Each row is a point. The window is the flat piece filled in between its corners: a triangle in 3 columns, a solid with four corners in 4, and so on. A path goes straight from each point to the next, and from the last back to the first. List the points from which the path goes on through the window.
In the rows, 128 means zero.

Window (4 x 4)
[[110 119 208 153]
 [122 102 112 155]
 [179 196 103 154]
 [149  96 147 160]]
Path:
(1): [150 106 143 117]
(2): [136 111 148 212]
(3): [121 116 117 188]
(4): [133  92 116  99]
(5): [150 101 144 139]
(6): [140 101 146 198]
(7): [135 109 164 183]
(8): [142 101 162 101]
(9): [154 132 173 128]
(10): [148 140 168 185]
(11): [153 145 150 176]
(12): [162 135 143 108]
(13): [134 104 118 106]
(14): [119 106 115 183]
(15): [163 133 111 191]
(16): [169 123 111 134]
Through the window after points: 1, 3, 5, 7, 13

Window (8 x 8)
[[ 88 151 148 133 111  90 134 142]
 [150 156 149 152 121 145  83 134]
 [148 110 133 188  98 126 125 127]
 [ 93 207 167  74 134 170 219 140]
 [109  53 212 116 123  68 145 150]
 [119 112  98  33 162 204  98 137]
 [154 122 115 111 166 133 111 128]
 [161 178 127 111  91 141 147 135]]
Path:
(1): [118 151 142  77 131 161 145 103]
(2): [122 153 124  92 136 170 151 187]
(3): [126 131 138  78 141 152 126 161]
(4): [123 131 141  71 131 146 121 118]
(5): [119 121 147  90 127 130 137  84]
(6): [130 128 121 112 143 134 139 213]
(7): [142 138 129 129 136 133 140 177]
(8): [118 137 150 102 127 127 125  60]
Through the window after points: 1, 7

Window (11 x 11)
[[101  78 109 112 143 169 106 157 129 122 133]
 [179 171 167 144 122 144 170  68 156 119 145]
 [187 124 200 192  70  83 141 148 113 129 151]
 [ 92 168 100 114  48 135  82 120 116 115 134]
 [ 87 148 115 160 146  66 109 170  79 187 134]
 [165  86  80  96  82 144 124 134  66 152 123]
 [ 67 136 158 106  98 108 126 171 150 165 115]
 [153 104 149 111  73  99 117  46  96 122 152]
 [ 96 147  90 118 154 146  70 128 159 204 134]
 [181 107  95  72 143 114  99 105 124 111 143]
 [101 152 144 103 131 111  69 181  55 174 141]]
Path:
(1): [149 111 139 144 111 125  88 130  94 132  66]
(2): [153 126 135 123 118 110 119 114 104 123 117]
(3): [146 137 122 108 101 115 145 126 114 133 198]
(4): [131 131 131 109 109 109 120 154 110 163 222]
(5): [134 138 147 135 120 115  86 141  94 147  87]
(6): [146 120 159 142 129 106 107 124 114 147  88]
(7): [150 118 140 124 121 113 132 133 120 156 177]
(8): [137 115 113 110  92 121 145 154 104 160 207]
Through the window after points: 4, 8

Window (12 x 12)
[[ 85 141  50 139 184 141 127 158 192 141 192 115]
 [ 93 106  86 202 139  94 154 153 134 113 153 111]
 [140 158 148 120 152 101 198 135  94 156  95 127]
 [183 114 116 109 148 130 161  90 113  93 105 128]
 [109 168  94 182  90 128 136 121 148 169 190 141]
 [219 149 204  88 148  98 166 173  96  71 124 145]
 [ 78 148  75 139 101 141 173 174 202  99 156 124]
 [144 138 168  86 131  61 119 100 129 125 103 147]
 [116 103  96 193 122 144 136 164 179 182 123 130]
 [190 193 167 122 164  91 140 121 107  78  67 175]
 [116 131 135  82 157 170 126 182  83  50 117 142]
 [ 79 143 147 174 151 140 152  91 194 143 166 131]]
Path:
(1): [145 175 159 114 130 102 115 136 127 118 103  89]
(2): [150 117 142 116 139  92 160 128 135 114 136 180]
(3): [ 92 118  95 129 126 118 184 159 166 104 150 180]
(4): [113 168 104 139 116 148 140 165 172 102 137  86]
(5): [134 170 133 144 135 125 125 129 137 120 120  92]
(6): [119 126 132 144 149 106 172 126 139 118 145 198]
(7): [121 119 120 121 140 113 156 140 144 118 148 200]
(8): [131 153 122 136 128 121 116 121 147 109 124  77]
(9): [113 139 113 171 140 109 139 147 132 109 133  93]
(10): [112 100 104 164 143 107 169 151 138 116 158 165]
(11): [ 98  91  98 159 164 106 179 131 159 127 157 198]
(12): [107 148 111 174 130 126 133 143 153 128 145  87]
Through the window after points: 1, 3, 5, 9, 11

Window (14 x 14)
[[111  92 180 157  93 141 170 118 127 102  92 109 186 109]
 [136 116 154  64 155 184 170 115 181 145 184  69 118 130]
 [ 92 181  80 136  99 140 155 174 103 113  82 161 155  92]
 [123  50 140  94 114 148 130 151 111 124 155 109 180 128]
 [ 94 110 123 169 192 129  81 149 173  83 124 115 132 131]
 [195 144 106 120 123 192  92 126  27 175 103 132 217 133]
 [131 138 130 163  64 132 148 149  21 198 142 135  99 177]
 [145 113 127 116 122 120  67 140 167 124 108 104 103 157]
 [ 70 104 170 122  94 146  92 113 154 103 157 128 167 107]
 [152 117 155 116 160 112 137 121  74 138  89 198  86 132]
 [101 113 142 147 140 138  78 193 181 156 110 130 154 150]
 [ 65 154 115 123  84  59 131 149 145 158  84 130 183 211]
 [ 74 106 103 127  96 108 134  85 191 175 108 111 128 146]
 [130 121 104 134 109 109 115 174 179 139 152 177 138 221]]
Path:
(1): [ 95 121 120 120 110 170 125 123 126 141  91 134 128 164]
(2): [102 135 129 129 105 186 125 132  98 139  69 161 146 171]
(3): [153 136 121 131 132  99 114 136 133 154 142 113 160 125]
(4): [159 136 118 137 119  65 106 147 136 172 174 117 158 118]
(5): [ 98 109 144 104  99 166 149 131 126 133  95 128 147 170]
(6): [103  98 121 103 115 171 123 131 118 125 106 126 164 161]
(7): [127  99 135 118 117 119 130 136 141 152 149 109 151 125]
(8): [128 136 124 134 119 114 116 129 146 158 126 125 145 141]
Through the window after points: 6

Window (14 x 14)
[[223 206 106 110 117 106  99 177  86 149 127  92 158 113]
 [209 163  85  79 162 183  83 144 131 144 182  90 178  97]
 [129 110  97 112 129  67 125 121 125 124 107 183 183 149]
 [ 80  91 142 136 108 113 129 161 180 165  98 216  97 133]
 [159 183  93  76 126 123 175  91 130 122 154 123  57  94]
 [116 128 119 114 164 133 165 168  87 148  89 174 153 124]
 [111  98 166 147 127  95 148 127 115 127 125 105 110  99]
 [ 60  85 126 175  77 132 126 126  90 140 117 224 124 140]
 [ 41 135  92 159 126 121 133 102 152 158  69 166 117 148]
 [154 198 110  66 103 133 128 171 122 103 142 101 194  84]
 [119 136 112  49 127 127  71 157  90 145 111 132 153 157]
 [103 145 199 143 119 131 156  84 136 148 114 185 116 147]
 [195 178 146 116 141 149 128 102 131  55 102 117  75  69]
 [157 210 110  91 178  97  76 177  93 113 175 124 164  95]]
Path:
(1): [160 156 120 109 131 133 122 143 133 108 126 115 131 126]
(2): [162 154 114 101 140 130 121 115 112 136 140 140 135  83]
(3): [120 152 114 106 120 120 105 136 123 148 122 150 154  92]
(4): [135 141 121 108 128 134 161 174 128  91 123 137 129 181]
(5): [116 157 117 135 119  99 138 144 127  67 143 135  93 174]
(6): [145 133 148 104 128 126 130 120 102 188  74 160 150  41]
(7): [135 136 124  96 130 119 100  97 104 171 101 179 143  59]
(8): [137 143 131 133 147 132 149 143 126 104 124 132 103 159]
(9): [137 134 114 124 129 145 134 153 133 128 121 133 135 132]
(10): [139 138 128  89 118 109 103  70 121 184  97 182 132  79]
(11): [121 148 118 106 130  83  91 111 111 153 114 153 148  84]
(12): [135 148 113 126 146 137 154 163 136 100 136 157 148 180]
Through the window after points: 1, 3, 11

Window (14 x 14)
[[ 92 182  57 126 142 137 103 129 181 160 175 126 155 113]
 [135 159 157 195 171  89 134 175 140 161 180 110 163 104]
 [102 124 101  99 149  84 125 134 119 182 126 133 111 112]
 [164 132 121 189 153 128 107 122  88 103 192  97 161 131]
 [ 63 120 103  75  84 116 138 166  62 138 194 127 116 147]
 [187 131 145 189 134 141 130 141  87 139 174 102  80 125]
 [116 110 130 135 124  93 163 131 181 126  88 240 126 111]
 [134  47 149 119 145 154 151 166 106 168 135 128  87 122]
 [131 113  24 110  77 107 132 145 174 121 129 117 161 152]
 [ 67 127 184  92 142 116 105 181 184 118 151  31 117  96]
 [151 137  90  97 137 145 125 194 132 144 103  91 160 136]
 [108 183 117 182  91  93  67 127 149 169 165 162 195 156]
 [141 125 161 117 157 119 184 117 129 168 157 150 122 127]
 [ 78 121 114 139 105 164 179 107 106 169 113 128 111 122]]
Path:
(1): [143 126 119 118  91 122 125 143 128 160 155 139 153  64]
(2): [148 126  73 106  82 115 125 148 118 156 141 130 165  52]
(3): [112 131 105 135 150 126 136 156 167 127 122 126 132 191]
(4): [101 153 125 152 161 111 135 141 139 136 137 156 122 185]
(5): [141  99 115 122  76 127 141 126 132 162 146 133 160  54]
(6): [114 130 111 121 112 118 128 148 142 160 148 134 135 102]
(7): [ 85 146 105 123 148 109 131 143 138 155 127 137 126 179]
(8): [112 130 104 171 156 109 128 152 146 137 143 117 126 199]
Through the window after points: 2, 4, 8

Window (14 x 14)
[[ 24  88 110 134 190 155 162 112 174 163  94 142 137  58]
 [ 79 152 138 149 124 132  82  64  93 131  82 115 152  65]
 [ 99 175 177 174  61 159 114 105  81  95 132  70 171 143]
 [138 139 166 214  65  82  99 121 105  85 126  88 164 132]
 [116 135 162  71 131 138 167 145 120 151 108 150  80  81]
 [126 106 151 122 128 179 129  81 124 149 108 165  86 126]
 [ 33 129 124 134 138 123 114 106 130 154  50 123 119 141]
 [141 114 112  93 152 166 145  96  93 106  95  96  80 119]
 [133 147 127 160  69 129  93 161  38  87 173 134 121 167]
 [151 197 167 117 141 141  95 168 125  79 157 155 117 161]
 [123 213 108 162  94 107 140 129 129 115 158 150 132 151]
 [140 118 160  63 176 128 171  99  93 138 143 161 120 138]
 [154  99 141  51 122 153 108 102 124 163 145  96 120 109]
 [101 112 110 140 158 155 159 142 136 188  58 149 176  85]]
Path:
(1): [105 162 178 139 137 113 118 131  83 155 122  92 109 144]
(2): [129 149 147 153 125 124 132 137 105 156 131 103 118 125]
(3): [119 128 125  84  94 167 113  93  92  70 100 156 128 136]
(4): [100 123 118 125  59 128  94 117 129  84  92 129 155  99]
(5): [108 137 154 157 173 157 160  88  79 181 121 110 113 121]
(6): [102 177 171 206 156 146 133 126  96 169 109 109  90  77]
(7): [113 118 125 115  63 111  88  99  99  73 122 118 181 150]
(8): [114 117 139 113 113 133 128  93 108 114 113 157 150 132]
(9): [129 150 161 114 166 125 143 121  97 144 133 114 110 109]
(10): [128 152 151 131 147 133 131 128 100 134 131 126 116 140]
(11): [127 150 152 107 113 141 118 134 127  98 131 155 122 122]
(12): [139 109  74 137  68 177 115 111 147  65 126 171 150  92]
Through the window after points: 6, 8, 10
